Every row gives one point. Any point is a mix of the corners, with weights that add up to 1. It lies inside the corners' shape when no weight is negative. Say inside or outside, and name the corners with a negative weight.

Corners:
(1): [-14  65]
(2): [54 37]
(3): [  8 -83]
Points:
[35 40] -> inside
[ -6 -51] -> outside (2)
[ 22 -38] -> inside
[-11 -11] -> outside (2)
[31 36] -> inside

Corners:
(1): [-58   8 -52 -25  49  26]
(2): [ -5 -77 -29  40  31  28]
(3): [-16  53  62 -27  -3  -5]
(4): [-74  50  43  72 -59   7]
(5): [ 18 -64 -75  20  37 -26]
(6): [-15  32 105 -13  47 -72]
(7): [-60 -60 -31  53 -72 -14]
Points:
[-84  47  36  19 -39   6] -> outside (2, 5)
[-38  22  48  19   3 -24] -> inside
[-26   4  18   5 -13 -10] -> inside
[-44 -16  -8  14   2  10] -> outside (5)
[-20 -32 -26  -9  39  -3] -> outside (4)
[-61  24  34  28 -23  -2] -> outside (5)
[-27 -68 -68  13  50  17] -> outside (3, 4)
[-38   4  22  38 -11   2] -> inside

Corners:
(1): [-50 -14 -54 -37  71 -26  -7  -5 -53 -31 -69]
(2): [-23 -51  29  -3  90 -16 -26  -4 -36 -41   3]
(3): [ -23   38   32   -4 -104   27  -26  -11   25  -55  -19]
(4): [ 29 -17  40 -17  97  51 -67   7 -69  11 -58]
(5): [ 29  52  22 -33 -38  30  39 -47  16 -41  65]
(6): [   6  -21   16   -9 -114   16   15   18   41   77   71]
(7): [-23  68   3  30  91 -37 -28   5 -36   8 -41]
(8): [ 22  -6  22  21  51 -38   5  -2 -63  -4 -55]
(9): [  5   9  40 -17 -47   5  48 -41  95 -27 -41]
(10): [  -4  -19   25   58  -82   39  -17 -107   28   56   44]
(11): [ 16 -44 -21  76 -87  83  10   2  37   6  63]
(12): [  96  -21  -23   69 -113   22  -43  -21   61   18   56]
Points:
[-14 -22  -7  13  50  19 -15  -5 -52   3  14] -> outside (3, 9, 12)
[  9 -14   2  11 -11  25   0 -22  19   8  21] -> outside (3, 8)
[-14   3  27 -16  39  -7  -8 -11 -32 -14 -27] -> outside (11, 12)
[ -7  -4  25  13 -17  19  -4 -46   8   9   0] -> outside (12)
[ 11  11  19  -3   5   1   5 -41  -1  10  12] -> outside (3, 11)

Corners:
(1): [ 60  24  -9  12   8  57 -62 -51   6 -14  10  -9   4  -7  42   6 -38  15]
(2): [-36 -16  66  32 -57 -55  12  19 -21  32   5  49  17 -33  -8  -8 -35  53]
(3): [-41 -35 -19  28 -13 -52  34   1 -12  19  -1   4  -9  47 -12  -7  37  49]
(4): [-12  92 -12  26 -48  23 -27 -68   1   8  48  56 -18  25  14 -49 -67  23]
(5): [ 77  67 -70  41  10  23 121  17 -20   9 -11 -43 -21 -36 -28  85 -11   6]
(6): [ 71  50 -13 -38  57  21 -20 -44  16   4  -5  45 -33  13   4 -62 -83   0]
(7): [ 75  14 -32  32 -41   0  80   6   9   5  34  -8  12   2  -2  28 -19 -68]
(8): [ -3  65  29  12  48   7 -13 -31  24  -6  39   4 -14  21  81 -46 -58  11]
(9): [-10  65 -50  26  11   9 -32  31  -2  16  10  -2   6   3  22 -34 -72 -15]
(10): [-68 -17  17  43  29 -36  21 -27 -20 -22  27  20   3 -10 -24  13 -14 -28]
(11): [-38 -41  -5  47 -21 -64  53 -44 -43  83 -32  23  12 -35  13  20  18   5]
(12): [ -63  -18   -2   45  -22 -107   54  -26  -58  -21  -17   25   64  -40
   -2  -13   30   41]
(13): [-14  -5 -29  30 -10  -3  32 -11  29  -4  24  57  54   9  23  55 -19  22]
(14): [ 99  35 -26  51   8 -27  74   7 -53  29 -29 -22  34  48 -29  88 -29 -25]
(15): [-46 -16   1  34  -4 -83  -5  19 -67  -3   7  64 -14 -16  32  25  33  15]
(16): [ 26  73 -38  -6 -36 -26  73   4  10  -7 -42 -39 -10  24  -5  71 -10 -52]
(17): [  11   27  -23   74    6   -7   -1  -16  -14  -33  -37   30  -40  -17
   28   -7 -109   13]
(18): [-68 -18  15   6  13   3  59   4 -82 -25 -34  41  18   1  22   7  16  -5]
(19): [-39   0  22  78   5 -39  26   5  -3   1 -46  53  19 -18  -9   9  67  11]
Points:
[-16  21 -11  28 -15 -18  22 -20 -15   3   6  27   6   9   8   0 -16  14] -> inside
[ -4  10 -13  29  -7 -15  33 -12 -16   3  -7  21  10  -1  13  21 -17  -1] -> inside
[-16  -1  -5  36   1 -54  30   8 -10  11 -12  20  11   3   7  13  -1  -2] -> outside (1, 4, 5, 18)
[ 21  16 -26  26  37 -11  42  -9 -24 -18 -19   6   9 -16  11  35 -18 -28] -> outside (2, 3, 4)
[ 13  39  -8  19  -2   2  29 -20   2  11  14   9   8   7   9   2 -21  -1] -> outside (15, 17)
[ 38  33 -65  66 -29  -7  67   3 -49  -3 -44   9  35 -26  19  94  21 -18] -> outside (2, 3, 6, 8, 10)
[-26  10  17  33  -5 -48  41  -9 -32   3  -7  33   0   7  12  -8  -6  -4] -> outside (1, 5, 9, 13)
[  1 -16  21  12  59  15   4  10  -6   0  37  27  10  10   7   5   0  -1] -> outside (4, 11, 12, 16, 17)
[ -6  10   2  30  -5 -25  27 -10 -16  14  -2  21   9   1  12   9 -19  11] -> inside

Corners:
(1): [-38   8   6  -4 -28 -18 -44   3   3 -34 -19   0   6 -24 -27  26  54 -57
  28  36]
(2): [  7  40 -47 -31 -12  -2   1  19 -12  32   4  46   8  10   2 -42 -50   3
  -1 -67]
(3): [  25  -67  -83 -101    1   49   14   22   24   69    9   38  -33   15
   -9    1   44   21  -24  -15]
(4): [ 19 -38 -68  -9   3   5  18  17  57  12   4  35  33  26 -18 -80  78  46
 -47 -15]
(5): [-24 -32 -55  29  55 -46 -27 -28  67 -17 -10  -2  18  30   1  42   6  13
 -18 -44]
(6): [ -15   -5    5   36    0  -25  -23  -56   19  -21  -26  -41  -24   39
 -101   41  -16  -51   56   14]
(7): [-35  15  26  58  28 -21   8  14  22 -17 -16  10   5 -25 -62  11 -20  -1
 -10 -13]
(8): [ 38 -70 -60 -33 -10 -13 -21   0  31   9  45  25  14  45 -55  -6  20  50
 -84   5]
(9): [ -18  -16   27  113  -26  -19  -61  -46  -24  -12 -105  -39  -31   11
  -57   49  -34  -28  -32   12]
(10): [  0 -14 -44  -2 -15  -7  -3  24 -10  41  35  23  -2 -20 -10 -25 -49  30
  45  -4]
(11): [-21  41   2 -39 -21   1   5 -28  39  20  15  52  16 -13  15 -25  -5  65
  43 -56]
(12): [ -37  -53 -121  -62  -35   18   73   23   66   66   59   59   30   88
   -3  -20   20   61  -10  -31]
(13): [ -31   29  -30   76   47  -40  -14  -66  -43    0  -27 -116  -29   38
  -49   66   -4  -33  -18  -56]
(14): [-26 -22  22  15  12  19 -12  -3  -8 -46   9   5  25  11 -11 -16 -16 -11
  14 -37]
(15): [-21  44 -43  12 -39  12  -3  38  26 -24  16 -20 -17  30 -10   3 -43  26
  36 -54]
(16): [-11  38  -3  81  10  12 -11 -29 -27 -24 -43 -24 -22  54 -33  73 -11 -10
   6  28]
(17): [ 33  16   2 -27 -25 -24  56  22  11   1  39  23   5   1  33 -51 -24  30
  -7 -66]
(18): [-39 -16  16  66  46 -62 -30 -14  -6  -7 -83 -45   9  71 -50  34 -65  59
  -6   5]
(19): [-25 -37 -21  34  37 -42 -42 -72   0 -56 -64 -39 -33 -32 -76  26 -35 -24
 -53  49]
(20): [ 20 -46 -29 -27  29  17   0  25  55  96  13  35  -6  30   8 -91 -11  39
 -98  14]
(21): [ 10  29 -15 -26 -29  13  35  19  46   8  11   2  76 -14  34 -38 -69  32
  18 -56]
Points:
[  3 -16 -27  -6  -3  -5  -4   1  23   9   6   8  11  19 -22 -10  -9  19
 -23 -13] -> inside
[  9  -5 -31  16 -13  -8 -14   6  19 -23 -12   8   0 -10 -36   1  -4  -8
  -4  -2] -> outside (11, 12, 13, 14, 18, 20)
[-10 -14 -29   3   3 -14  -7   2  19   6  -7  -4   7  17 -22  -7  -9   8
 -15 -18] -> outside (11, 16)
[ -8  -9 -29  -7  -6  -6   4   5  23  14   7  13  13  19 -12 -11 -10  19
  -1 -32] -> outside (16, 19)
[ -8 -15 -25   6   9 -14  -2 -14  18   7  -8   2   4  16 -24  -1 -12  10
 -14 -14] -> outside (15)
[-13  -1  -8  35  12 -19 -15  -7  -9 -22 -21 -17  -5  -1 -25  25 -30  -4
  -9 -15] -> outside (4, 6, 11, 12, 20)

Corners:
(1): [-56 -34  24 -21  35  39  23 -78 -34  30 -37 -31 104 -58 -85 -64 -13  76
  -7 -65]
(2): [ 46 -85 -13  29   9 -74  42  54  17 -21 -41 -31 -57 -42   5   1 -16 -49
 -26   2]
(3): [  7 -11   7  17 -23 -27  19 -18  98  12   9   7  36 -26  43  30  10 -40
 -88   4]
(4): [ 16   2  29 -26 -29 -17 -94 -19  13  10  20  -1  63 -51  76 -45   9 -23
  -9  24]
(5): [ 39 -28  -4  31 -55 -38 -37 -28  38  47 -13  67  10 -28  49 -16 -16 -69
 -35  24]
(6): [-26 -70 -34   6  -1  52 -26 -66  -4 -36 -35 -79  64 -29 -41 -61  32  46
  24 -60]
(7): [ 51 -39  24  47   2 -37 -34  -5  -6  26  50 -33   2 -19  32  12 -16 -44
   0  26]
(8): [-52   6  10  39  28   9  25 -60 -18   9 -90 -42  51  49 -40 -57  -6  36
  -3  12]
(9): [ 26 -48 -37  56  10 -22 -40  32  19  61 -22  -4 -18   2  37  15  33 -50
 -54  17]
(10): [ 18 -55  -2  -4 -82 -59 -49   9  66  43  20  42  13  -1  49  22  29 -37
 -39  29]
(11): [ 57  -4  48 -22 -34 -16 -42 -19  19  21   3 -35   3   7 -17   8  43 -18
 -32  13]
(12): [  11  -40   23   57   -5  -27   20   30   22   -4   29   36 -103   -8
    2   22  -67  -71   -1   75]
(13): [  4 -26 -19 -12 -28   9  52   7  -6  39   6  46 -47  19  36  18 -27 -54
 -32  56]
(14): [-46  12  44  37  11  26  48 -12 -28  -6 -46 -37  30 -19 -36 -61  45 -12
  40 -49]
(15): [ 44 -42 -39  53 -12 -13  54  73  18  17 -65  38 -43 -42 -15  56 -91 -33
  13  40]
(16): [  0   8 -20  56   9  10   7   7 -87 -35  -9 -42 -23 -25 -53 -21  -9   6
   2 -47]
(17): [ -64    3   -2  -23  -39   26   33 -103    2  -12  -53  -40   16  -27
  -57    9    8  121   13  -44]
(18): [-23   2  19 -24   5  17  -2 -67   6  -7  -6 -48 -16   2 -42 -18 -36  37
  65 -63]
(19): [ 44 -31   2   3  12 -30  57  29  12 -36   7  44 -73  -3  56  17 -50   7
  -2  16]
(20): [  0 -74  -5  49  59 -47  28  49  -6 -58 -25  88 -48 -11  20  85 -59 -80
  12  72]
(21): [-42 -54  71   3   6   5  -1 -31 -34  -1 -75 -34 -20  22 -33 -26  -9  15
  17 -74]
Points:
[  5 -24  -5  -5 -27  -7  29  -6  22  -1   2  27 -22 -25   9  16 -23 -18
 -13  17] -> outside (7, 8, 9, 21)
[ 11 -37   2  19  -2 -20   1   2   8   2 -16   8 -12 -16  11   8 -21 -23
 -12  13] -> outside (14)
[ -2 -25  12  14  -5  -9  15 -16   2  -3 -21  -5  -4 -10  -5  -8 -16  -4
  -4   1] -> outside (9)
[  4 -39   3  16  -5 -13  -2  -8  -1   7 -15   2 -15 -11  -2   3 -21 -11
  -6  10] -> outside (3, 14)
[  4 -44  -3  25   8 -16   1   4  -1   8 -14  16  11 -25  12  -6 -29 -25
 -23  17] -> outside (11, 14, 17, 18)
